Each row of a before or after table is a point. One or more steps were done to the points. Then noise was added and the rows were shuffled. The steps act on how far a point lies along the listed directions, d1 being the first. Write out the steps. A step turns or swaps two directions, mirrors them in a line or flattens them onto one, adds a multiple of one to another, or multiplies one. Angles are multiples of 10 degrees, from the lower direction toward the higher: turns from -170 to 170, lines from 10 to 170 but not 90. Use the fewest steps. Two steps may share a direction if one is a turn and the other turns, adds or multiplies; they go together, in the order done. Otherwise the lowest direction goes first.
In the rows, 128 means zero.

Directions:
(1): [118 105 174]
(2): [ 84 107 108]
(3): [101 171 143]
Before (14 x 3):
[[ 93 144 119]
 [178 125  57]
 [167 159 166]
 [116 139 124]
 [202 146  88]
 [112 139 147]
 [151 178 116]
 [189 164  90]
 [149 149 154]
 [166 145 100]
 [138 119  89]
 [169  83 124]
 [158 108 135]
 [156 162 107]]
After:
[[116 126 110]
 [124 115 159]
 [ 92 101 144]
 [ 88  98 140]
 [ 85 117  87]
 [120 128 114]
 [ 66  83 151]
 [ 94 100 145]
 [ 92  89 176]
 [ 66  82 148]
 [135 135 117]
 [146 130 148]
 [132 128 140]
 [104 121 101]]
Steps: turn d1 and d2 by -170 degrees; multiply d3 by 0

Directions:
(1): [154  92 172 118  91 141]
(2): [117 162 115  81  92 150]
(3): [ 97 101 143  79 157 108]
(4): [141 130 115 123  97  63]
(5): [ 70 108 125 154  95 130]
(6): [144  84  74 117 125 143]
Before (9 x 6):
[[100  81 129 156 167 135]
 [159 128 140 176 107 183]
 [128 132 146 129  80 149]
 [ 53 121 108 104 146 138]
 [105 165 130 137 110  92]
 [157 155 139 111 113 108]
 [103  96 183 113  75 157]
 [129 160 145 111 134 132]
 [125 174 206  99  84 116]]
After, 9 rows:
[[117 106 106 154 110 103]
 [121 163 178 101 155 141]
 [122 146  75 125 201 125]
 [157  99 146  67 160 145]
 [141 137  82 144 148 132]
 [124  82  81 180 177  88]
 [169 104 130 141 128  93]
 [133 172 109 178 134 173]
 [123  93 123 145 133 131]]
Steps: turn d1 and d5 by 170 degrees; swap d2 and d6

Directions:
(1): [123 111 105 133 151  77  89 114 178]
(2): [118 104 131 132 140  91 107 181  75]
(3): [134 140 153 184  78 123  87 115 122]
(4): [119  59 109 117 112 155 111  92 107]
Before, 11 rows:
[[126  91  94 109 163  82 124 114 150]
 [110 124  98 136 172  93 130 130 136]
 [153 155 125  88 165 115 152 124 153]
 [120 138 136 105 213  20 103 206 174]
 [129  99 142 153 121 143 148 159  49]
 [106 119 161 201  63 119 116 134  92]
 [102 146 116 148 175  47 104 185 149]
 [124 127 158 141 103 151 113 129 101]
 [123 142 103  72 184 118 161 147 167]
 [129 166 114  97 154  99 159 172 121]
 [129 122 115 124 124 135 131 130  85]]
After (11 x 9):
[[112  76 115  91 197  56  93 159 167]
 [123 131 156 133 118 144 121 145  99]
 [100 113 154 182  89 103 125 167  74]
 [131 136 115 115 137 134 144 135  96]
 [111 119  98 137 166 101 126 119 140]
 [131 110 103 122 157  81 123 113 161]
 [125 130  98  84 144 129 158 133 127]
 [ 95  96  98 133 170  68  99 159 137]
 [129 114 133 126 150 143 178 168  64]
 [126 129 103  83 158 142 153 107 181]
 [153 135 124  96 144 133 139  95 154]]
Steps: add 0.3 times d1 to d3; turn d2 and d3 by -30 degrees; multiply d4 by 0

Directions:
(1): [149 113 109  95 157 154 104 124 111 172 158 189]
(2): [193 157 148 100 120 168 168 115 126 111 152 105]
Before (10 x 12):
[[163 153 148 104 143 142 154 116 133 140 153 103]
 [138 117 135 126 152 152 130 119 130 134 142 139]
 [156 149 149 119 114 145 165 119 102 114 151 102]
 [112 158 142 164 100  87 164 133 142  70  84  57]
 [101 159 169 168  95 109 169 127 155  44 105  36]
 [222 151 137 117 129 177 166 120 122 113 161  98]
 [196 162 134  81 126 188 150 104 102 110 150 131]
 [166 155 153 149 115 133 180 126 123  81 133  61]
 [193 142 130  89 159 163 146 122 131 145 148 144]
 [151 135 135 124 117 146 110 133 121 135 155 159]]
After (10 x 12):
[[118 107 126 136 155 137 121 123 131 139 133 143]
 [198 178 148 105 115 151 188 114 125  87 139  85]
 [122 124 128 140 118 127  93 141 123 139 142 164]
 [147 129 128 101 164 134 123 120 125 166 157 148]
 [143 121  96  83 157 166  91 118  91 159 150 198]
 [137 111 105 108 172 129  98 134 125 174 129 184]
 [192 109  99 106 166 171 108 122 107 169 170 181]
 [154 129 129 103 136 151 140 117  90 146 166 151]
 [203 145 134 104 145 176 161 118  98 129 170 128]
 [207 177 168  90 123 185 187 104 131  78 171  84]]
Steps: turn d1 and d2 by -70 degrees

Directions:
(1): [135  88 194 125 103 155 118 161 151 124 112 132  61 121 134 110 120  81]
(2): [129 145 102  94 171 165  89 147  88 150 169 136  87  87  95  96 134 133]
(3): [ 85 120 123  99 109 112 178 137 125 192 157 150 134 152 115 127 176  82]
(4): [152 134 152 112 124 148 127  99 170 141 130  78 165 138  45  98 118 117]
Before, 11 rows:
[[154 131 124 111 155 164  86 154 105 137 122 144 105  98 126  94 101 127]
 [126 121 131 124 153 166  89 150 138 127 137 131  84 115  89 113  95 108]
 [176 115 147 139 161 153  71 123 141  80 104  95 101  98 137 100  76 157]
 [108 126 107 111 139 146 104 156  99 145 132 159  77  92 104 107 131 111]
 [116 137 129 125 135 145 102 180  93 139 149 151  59 114 127 122 128 119]
 [137 129 163 119  88 125 124 135 146 126 129  97 109 136 113 111 125  97]
 [128 141 149 109 128 144 112 152 108 158 151 136  72 108 104 100 135 113]
 [116 132 134 117 162 128 116 125 111 139 140 130 124 106 120 104 137 134]
 [114 110 158 125 104 108 132 132 128 131 117 108 125 126 117 132 128  96]
 [111  91 169 195  55  54 213 110 206  93  48 120 213 194 202 208 114 124]
 [145 147  96 119 157 172  91 129 130 110 128 104 125 105  85 105 124 165]]
After (11 x 18):
[[115 133 135 114 165 134 109 130 109 142 144 130 114 102 117 102 140 131]
 [132 141 137 121  93 114 132 122 138 133 138  95 135 144 110 118 132 111]
 [114 152 101 118 150 142 101 172  79 148 164 153  73 111 117 124 135 130]
 [109 120 144 127 107  98 138 125 124 133 122 108 143 130 115 138 132 105]
 [110  78 191 215  30  35 233 100 234  79  22 116 230 215 219 224 107 120]
 [124 158 122 102 144 141 111 144  94 168 165 136  84 105  95 100 139 129]
 [104 141  90 102 152 146 100 155  88 155 144 162  84  88  96 107 135 117]
 [119 139 102 119 169 160  92 141 123 135 152 133 110 118  80 115 103 123]
 [150 144 104 103 167 163  80 149  92 148 137 148 116  93 117  91 106 140]
 [171 131 116 136 174 141  78 111 130  88 116  94 127 104 130 103  84 177]
 [145 144  99 115 163 183  83 136 126 112 134 107 110  99  83 102 125 159]]
Steps: flatten d1 and d3 onto the line at 80 degrees; multiply d2 by 1.3

Directions:
(1): [132 134 116 121 114 126 121 133 224 148 129 117 115 104 136  51 116 160
 146 129]
(2): [122  62 106  94 134 181 153 148 119 133 128 113 154 150  64 102 117 125
 131  82]
(3): [142 119 121  95 159  92 151 134 126  80 131 151 204  71 141 118  93 113
 146 145]
(4): [157 106 156 130 135 128 112 172  77 165  82 164 139 131 135  81 147 172
 129 172]
(5): [ 96 122 160 135 105 157 152 134 128 154 170 195 112  53 114 133 157 117
 119 114]
(6): [ 89  89 105 193  99 114 157 120 110 139 129 113 119 126 122 117 101 104
 192 177]
Before:
[[108 138 152 110 110 130 147 124 151 129 175 164 135  84 140 169 148 107
  126  99]
 [137  56 108 100 151 155 163 150  59 143  97 138 178 130  72 132 105 108
  152 112]
 [102  91 146 113 123 197 151 139 103 160 137 152  94 155  77 131 155 130
   73  72]
 [122 188 195 204 112  93  71 107  41 165 107 144  46 141 180 156 172 122
  114 178]
 [ 96  72 109 123 103 160 166 134 114 165 138 131 138 104  59 111 136 107
  151 112]
 [119 109 152 168 112 160 133 137 105 182 132 167 103 121  90 100 166 128
  136 128]
 [113 154 108 143 130 103 121 113 151 106 133 101 139 116 162 153  99  99
  128 150]
 [135 115 128 126 115 158 126 160 146 150 145 162 139  94 117 102 140 145
  129 146]
 [122 116 136  83 136 190 113 153 102 159 129 115  95 160  90 131 175 136
   88  68]]
After:
[[ 79  79 123 142 103 185 144 148  95 177 141 117  81 137  82 115 158 116
  146 108]
 [148  61 101  93 159 149 156 149  65 137  86 121 182 148  77 127  99 113
  150 113]
 [ 81  60 112 166 102 175 166 131 111 166 122 112  89 174  79 100 119 122
  136 121]
 [129 187 178 208 115  79  64 104  51 159  91 114  49 166 185 143 157 127
  127 191]
 [124 168 123 120 139 113 115 116 149 102 139 118 142 109 162 166 113 103
  100 128]
 [132  86  81 103 126 137 137 131 136 144 100  71 152 168  76  93 112 129
  151 116]
 [143 111 118 168 126 133 114 132 127 166  95 104 113 181 104  73 133 142
  157 147]
 [100 114 111 153  98 101 151 115 166 127 150 108 134 121 147 134 107 105
  187 146]
 [142 113 108 135 116 141 121 156 158 144 127 129 141 122 123  85 120 150
  149 161]]
Steps: turn d1 and d5 by -30 degrees; turn d5 and d6 by 110 degrees

Directions:
(1): [162 149 170 137 156 121  77 186 148 159 138 130 133  77 113 101 168  89
 122 126 158 109 185 123  88  78 143 124 119 118 151 166]
(2): [135 157 178  72 114 137 179 136  78 190 152 111  71 131 151 130 144 160
 177 136 120 123 132 162 140  91 135  98 132 166 130 119]
(3): [ 91 123  77 126 180  96  90  63  98 174 129 168 128 121 152 132 111 149
 121 158 149 127 120 153  59  92 107 118 131 138 162 116]
(4): [118 187 125 142 120 160 133 152 132 104 109 134 145  68 116 115 104 138
 119 200  84 143 106 149 107 134 142 148 206 176 128 140]
(5): [ 99  89 159  92  99 104  77 122 109 104 103 152 106 145 136  93  73  97
 147 170 153  69 122 107 173 109 177 129 153 134 138 140]
(6): [127 129 132 103  67  52 130 161 130  99 129 144 158 145 146 164 101  85
 123 115 101 171 135 157 105  79  77  86 145 129 111 147]
Before (8 x 32):
[[124 143 130  97 146 121 103 141  96 170 129 140 109 114 147 131 117 142
  127 163 139 106 151 143 102  71 138 110 141 136 140 150]
 [140 173 180 113 146 142 145 150 108 168 149  91  83 116 136 118 164 128
  160 104 153 117 155 147 119  95 142 120 107 131 129 120]
 [112 141 112 148 136 159 130 118 133 102 115 143 113 111 121 124 109 140
  134 177 117 129 102 132 125 169 148 144 176 147 142 119]
 [107 172  84 157 135 107  91 147 141  83 121 145 175 101 131 149 107 112
  105 164 108 146 113 153  64 117 115 156 186 165 133 160]
 [145 136 176 142  93 127 100 204 156  70 115 129 164 104 115 116 135  86
  111 147 104 137 148 105 130 124 158 145 165 130 119 165]
 [148  90 126 147 141 123  77 111 140 132 134 158 127 132 147 128 120 110
  115  88 157 104 141  96 141 137 122 135  94  86 146 132]
 [ 85  86 143  69  74  42  97 135  88 110 135 159 130 184 151 146  53  70
  129 133 134 128 115 140 161  61 128 103 157 132 118 139]
 [175 185 171 121 103 151 185 190 120 134 167 107 138 110 127 136 149 110
  127 124 105 144 131 139 131 103 127 116 142 144 100 130]]
After:
[[193 224 152 149 135 163 201 198 130 159 182 103 156  75 118 149 185 125
  110 118  91 179 143 162  78  98  99 117 145 150 104 134]
 [129 134 188 129  99 110  56 205 146  74 103 153 159  86 119  93 112  71
  114 190 118 108 151 106 118  93 184 148 189 144 141 180]
 [143 150 118 114 165 125 124 143 107 190 146 127 117 113 145 147 153 152
  117 126 137 133 162 148  82  75 113 105 110 124 136 143]
 [163 206 151 148 163 170 201 151 123 180 167  70 100 105 129 152 207 160
  144  70 124 174 150 166  90 123 100 123  92 131 114 104]
 [140  71 151 128 110 118  65 118 134 106 119 159 115 148 146 109  90  94
  130 107 160  77 133  80 185 141 151 140 113  88 139 138]
 [ 93 140 100 133 146  72  29 139 125  99 116 169 158 107 143 123  90  85
  114 178 152  99 132 141  60  76 140 147 178 158 156 177]
 [121 108 178  79  95  44  71 190 108 135 148 152 135 145 136 131  98  41
  121 119 151 120 161 134 132  29 135 102 142 119 130 167]
 [ 94 123  93 138 137 144 125  85 116 103 111 155 108 130 132 129  90 151
  139 186 123 126  85 134 128 168 145 139 177 148 148 109]]
Steps: add 1 times d6 to d1; add -1.5 times d2 to d5; turn d3 and d4 by -30 degrees

Directions:
(1): [ 90 118 108 134 118 111 132  97 121 118 137 180  89 146 153  58  99 136
 164 122 169 163 173 131 104 124 107  89 128 142  74 120 131 126 107 139
  66 136  93 212 127  81 139 137 137 159 133 173 107 107 113 119 134 166
 166 114 137 136  89 164  72 136  69 139]
(2): [142 133 104 151  92 107 149 160 165 125 146  80  90  97 181  75 128 126
 113 125 111 138 164 135 167 123 136 122 128 110 148 119 104 125 105 115
 157 106 200 177  52 118  82  83 164  76 182 136 128 107 138  80 101 135
 104 133  93 115 139  67 101 136 116 146]
(3): [ 96  82 128  74 158 146 140 114 153 121 106 122 129 151 189 139 104 160
 162 128  86 133 120 130 160 142 161 163 207 159 116 116 110  61 173 131
 139 148 135 127 131  89 104 163 187  97 146 111 122  98 159 125 190  97
 139 121 135 174 157 152 165 151  86 113]
Before:
[[145 153 127 141 119 134 123 127 119 137 137 146 137 119  95 139 147 120
  115 128 157 121 124 121  90 120 128 122  87 122 125 139 163 169 113 135
  119 134 108 112 136 140 158 134  77 161  96 134 140 161 106 146 104 138
  136 125 130 102 105 140 114 107 147 134]
 [105 105 114 108 133 110 136 121 139 113 122 128 106 126 169  96 117 142
  143 116 122 144 158 135 149 123 125 120 147 153 102 116 127 112 135 118
  108 131 128 179 106 103 116 126 168 121 147 138 124  99 125 102 138 138
  140 120 125 142 132 127 116 141  96 126]
 [173 155 145 150  92 118 121 180 142 144 138  74 130  97 102 133 157 102
   82 144 106 107 135 132 147 119 136 140  81  96 183 123 121 147 110 105
  190  98 182  81  84 163 113  80 116  91 142 104 147 136 124 115  66 133
   70 151 105 102 144  64 132 113 174 132]
 [114 130 135 118 125 125 117 121 121 112 122 134 119 147 125 124 124 130
  136 125 135 141 127 118 137 132 116 133 124 130 125 114 136 119 121 129
  127 116 122 132 126 133 132 133 131 124 115 126 129 119 132 126 131 117
  133 123 145 136 122 126 113 125 120 146]
 [105 103 129  88 149 147 124 108 125 131 102 157 136 158 136 139 112 141
  161 131 120 125 121 127 130 132 133 146 162 148 111 131 137  98 156 136
  106 147 103 137 144  99 123 153 128 128  99 126 128 123 133 141 169 114
  156 116 146 154 131 168 148 136 105 116]
 [101 110 124 123 141 126 138 111 118 124 125 152 128 145 145 125 123 137
  170 119 125 141 128 128 122 132 132 122 148 137 113 126 133 113 149 142
   91 148  93 132 150 109 147 142 130 146 125 127 119 111 125 137 147 127
  158 116 155 143 128 153 119 131 112 129]
 [117 131 122 123 120 137 140 129 150 124 121 119 124 134 150 120 113 147
  136 131 117 130 149 132 129 130 116 123 146 130 121 123 126  98 145 135
  140 120 132 154 101 108 113 130 149 112 140 124 128  99 130 112 143 130
  145 120 113 145 134 129 128 131 115 130]
 [103 122 106 107 128 133 146 139 165 121 128 110  97 127 179  91 110 144
  146 120 124 140 152 139 155 115 139 111 157 141 120 133 116 109 125 131
  137 118 152 189  87 100  95 115 163  97 163 127 122 103 148  90 130 130
  125 129 116 139 143 121 117 147 101 137]
 [140  99 156  95 157 156 122 128 126 131 107 114 165 136 114 196 139 134
  122 126  86 106  79 121 135 141 156 165 147 139 148 130 128 119 173 116
  152 144 129  58 149 142 126 158 142 122 104 108 146 137 150 151 162  82
  128 134 139 145 164 139 184 139 161  98]
 [134 109 130 125 118 133 146 135 157 129 132 100 115 137 184 107 120 139
  142 116  94 147 134 134 161 137 148 140 154 127 141 122 126 115 147 126
  148 117 175 145  93 119  99 123 156  83 170 116 136 109 144 107 147 113
  128 133 117 134 153 107 144 151 111 125]
 [140 142 127 151 109 111 134 124 121 121 146 148  99 128 116  88 136 118
  131 120 174 147 154 132 106 122 114 107  81 108 105 132 135 158 107 119
  109 116 116 149 134 140 154 102 109 156 130 160 124 137  99 123 111 167
  138 128 132 106 103 121  95 117 116 123]]
After (11 x 64):
[[ 98 108 123  94 137 146 145 118 160 121 108 123 125 150 178 123  97 164
  156 132 102 134 145 134 141 137 131 139 186 147 109 118 119  65 168 139
  139 133 128 156 108  85 105 150 175 104 145 118 126  83 142 113 177 118
  156 114 119 169 145 147 143 142  91 123]
 [138 180 150 180  97 108  90 117  66 142 146 200 128 136  12 101 142  86
  112 140 215 133 153 124  41 106  69  69   9 106 106 136 170 210  68 130
   71 116  46 123 171 156 204 112  31 221  65 165 126 164  66 165  49 199
  136 134 153  85  57 159  62  92 156 136]
 [115  96 122 107 140 133 152 140 153 123 120  94 129 128 189 140 127 147
  156 122  73 129 119 131 170 138 164 158 184 134 148 120 108  81 171 131
  148 141 155 109 109 112 106 128 171  84 161  99 128  97 154 113 157  96
  129 124 133 152 170 109 152 141 118 125]
 [194 203 124 200  79 114 115 161 106 150 162 122 137  82  42 132 179  85
   67 129 180 108 128 122  77 106 104  98   8  83 159 151 173 235  68 124
  137 106 134 103 110 190 165  84  27 167  94 140 152 190  84 138  32 159
  104 136 111  48  92  87  87  85 204 151]
 [ 79  64 131  73 157 151 147  89 152 120 109 148 116 182 216 107  86 168
  198 113  92 166 133 132 152 147 157 148 216 169  89 113 127  62 182 142
  107 150 120 163 135  66 111 182 188 103 158 123 120  85 154 127 215 104
  173 117 147 183 149 181 156 170  52 110]
 [ 66  87 106  64 155 146 149 113 172 113 110 134  97 157 214  92  86 169
  182 120 110 150 150 139 160 125 155 125 211 171  90 123 112  64 156 139
  120 142 128 197 109  63  94 155 197  97 163 125 112  82 161  98 183 117
  150 120 133 176 150 163 136 163  59 125]
 [ 90  78 113  78 149 121 144 120 160 108 110 112 106 134 209 103 105 160
  159 115  89 144 151 138 175 132 147 144 197 168 105 109 114  70 162 118
  123 140 145 174  98  85  97 144 206  94 162 125 123  81 148  95 173 115
  140 118 122 169 155 133 143 155  75 118]
 [104  59 157  50 187 171 127 102 135 123  89 133 164 164 155 201 115 161
  158 126  68 116  77 120 145 152 175 183 207 170 123 121 119  69 208 124
  140 167 109  66 168 104 119 197 179 117 108 103 136 113 167 158 216  64
  151 123 155 185 175 178 206 157 119  87]
 [188 190 126 207  74  91 128 157 112 130 169 121 100  91  67  83 169  84
   81 122 193 134 160 130  97 109  93  85   9  69 141 144 144 221  63 108
  128  89 146 138 107 189 158  50  64 157 130 164 136 165  78 114  42 187
  109 142 111  57  93  66  70  96 171 139]
 [118 132 134 116 123 125 117 128 128 111 122 122 120 142 131 127 126 130
  133 125 124 137 125 118 148 133 120 139 128 129 134 115 131 114 125 127
  138 112 135 126 116 134 124 129 138 112 121 120 132 118 137 121 129 110
  125 125 141 136 131 115 117 126 122 146]
 [105  72 128  49 161 161 144 128 171 128  86  98 139 153 206 159 106 162
  165 132  52 116 107 131 191 143 180 192 233 159 140 120 108  37 195 124
  163 147 163 117 106  84  71 157 194  58 142  90 133  94 174 117 206  69
  134 119 128 185 183 139 197 158  91 107]]
Steps: swap d1 and d2; multiply d3 by 3
